Each row of a before or after table is a point. The points were changed in one or more steps. Then noise was added and the rows were shuffled. The steps act on columns, c1 being the first. Write out the steps. A step turns or swaps two columns, mirrors them in a line or flattens them onto one, adds a multiple of one to another, or multiplies or shifts one. Angles are multiples of 10 degrees, from the lower column toward the higher: turns from -170 to 170, lines from 10 to 170 but not 90. Use the fewest steps. Two steps may share a column if one is a turn and the other turns, adds or multiplies; they go together, in the order done. Otherwise the lowest column goes first.
In the rows, zero is written as 128.

Before (10 x 2):
[[ 84  99]
 [147 201]
 [148 125]
 [163 135]
 [110 102]
 [160 138]
 [ 95 162]
 [ 81  95]
 [ 82  91]
 [ 82 127]]
After (10 x 2):
[[102 148]
 [109 133]
 [162  82]
 [133 203]
 [170 148]
 [160  85]
 [134  98]
 [173 111]
 [158  77]
 [ 98 147]]
Steps: mirror c1 and c2 in the line at 80 degrees

Before (11 x 6):
[[ 74 120 153  81 150  84]
 [152  99 206 157  80 127]
 [105 148 169  36 168 112]
 [ 57 119 195  86 123 110]
 [ 89 147 153  78 130  87]
 [134 140 126 166  82 115]
 [134 131  86 157  98 127]
 [123 111  83 147 105 162]
 [110 178 196 140 133 146]
 [134 129  78 134  89 130]
 [ 89 138 167  89 200  92]]
After (11 x 6):
[[119 157 128  90 187 121]
 [137 160  85 133 184 171]
 [157 169 124 104 162 104]
 [148 132 147 142  76 130]
 [155 142 103 141  99 123]
 [148 129 146 129  72 126]
 [142 102  33 141 135 116]
 [189 128 103 111 209 104]
 [151 149 140 115 184  84]
 [143 100 151 140  84 148]
 [115 157 153 110 210 104]]
Steps: turn c1 and c5 by 140 degrees; turn c3 and c5 by 140 degrees; turn c2 and c6 by 30 degrees; multiply c4 by 0.4

Before (9 x 12):
[[146 100 122 128 115 102 130 165 134 137 103 124]
 [123 121 131 153 150 126 177 127 112 159 120 111]
 [144 110 159 129 156 156 111 146 139 138 127  92]
 [111 126 134 138 132 145 115 137 128 137 114 105]
 [156 108 157 144  93 111 135 107 125 146 101  88]
 [117 136 178 110 139  95 168 135 111 105 151 107]
 [119 128 120 118 121 145 163 141 128 130 150  89]
 [140 114 123 115 124 108 124 114 140 118 149 134]
 [120 137 113 161 130 143 136 137 105 106 108 121]]
After (9 x 12):
[[164 106 162 128 172 143 165 146 170 126 124 155]
 [135 151 117 157 132 145  94 135 119 120 109 141]
 [129 124 126 115 121 111 145 119 132 117 151 115]
 [155 127 118 118 114 160  75 144  37 132 152 135]
 [136 151 180 104 151 134  56 134  32 118 157  90]
 [171  98 157 147  72 121 117 104 112 131 100 115]
 [139 102 122 121 106 105 132 164 123 118 100 107]
 [139 104 128 153 159 139  43 126   8 148 119 119]
 [139 119 134 135 138 160 151 138 161 131 112 140]]
Steps: turn c1 and c12 by 60 degrees; turn c6 and c12 by 70 degrees; turn c2 and c10 by 40 degrees; multiply c5 by 1.6; multiply c7 by 3; turn c7 and c9 by -120 degrees

Before (10 x 20):
[[121 112 161 171 116 112 120  71 115 142 121  99 110 104 124 141 161 152
  105 216]
 [182  79  87 120 139 102 104 177 125 134 157 118 133 139 138 103 100 150
  119 145]
 [123 107 119  81  95 154 135 141 126  75 160 163  88 121 135 177 118 113
   83 123]
 [112 120 130 133 139 145 166 118 142 122 154 155  68 143 157 130  91  95
   96 128]
 [178  90  81  83 163 112 135 121  80 138 121 114 141 163 119 103  96 149
  141 156]
 [163 111 133 142  80  96  60  88  78 170 161  91 105 113 102 142 123 148
  119 181]
 [133 115 140 118 128 161 143 142 157  97 157 152  61 162 128 176 103 105
  127 151]
 [119 111 145 129 149 168 139 130 145 108 170 149  98 155 180 188 108 104
  110 110]
 [124 121 187 125 161 158 165 107 140  95 180 135  82 133 139 154 104 121
   77 157]
 [170  95 113 105 117 127 101 136 139 158 135 110 135 136  98 115 117 141
  122 115]]
After (10 x 20):
[[124  98  59 131 161 218 131 108 154 113 129 135 197 133 140 140 104 120
   78 157]
 [112 119 107 112 139 179 156 118 130 131 157 155 186 144 157 143  91  95
   96 129]
 [133  95 110 135 127 227 139 142 176 117 161 152 193 162 127 157 102 106
  127 152]
 [119 102 108 127 150 248 129 130 189 129 125 150 180 156 179 144 108 103
  110 110]
 [170 130 154 155 116 125 120 136 115 172 119 110 130 135  98 138 117 141
  123 115]
 [163 149 157 136  80  32  65  88 142 169 124  91 169 114 102  78 124 148
  119 181]
 [182 100 176 136 139  51 130 177 104 169 106 118 147 140 138 125 100 149
  119 145]
 [123  75 133 169  95 206 155 141 177 111 138 162 179 121 135 126 118 113
   84 123]
 [178 111 165 161 163  80 171 121 104 164 122 115 114 163 119  79  97 149
  142 156]
 [120 129 103  96 117  81  91  70 141 148 146  99 134 104 124 114 162 153
  104 217]]
Steps: turn c2 and c10 by -50 degrees; turn c3 and c7 by 150 degrees; turn c4 and c7 by -160 degrees; multiply c6 by 3; swap c9 and c16; turn c11 and c13 by 130 degrees
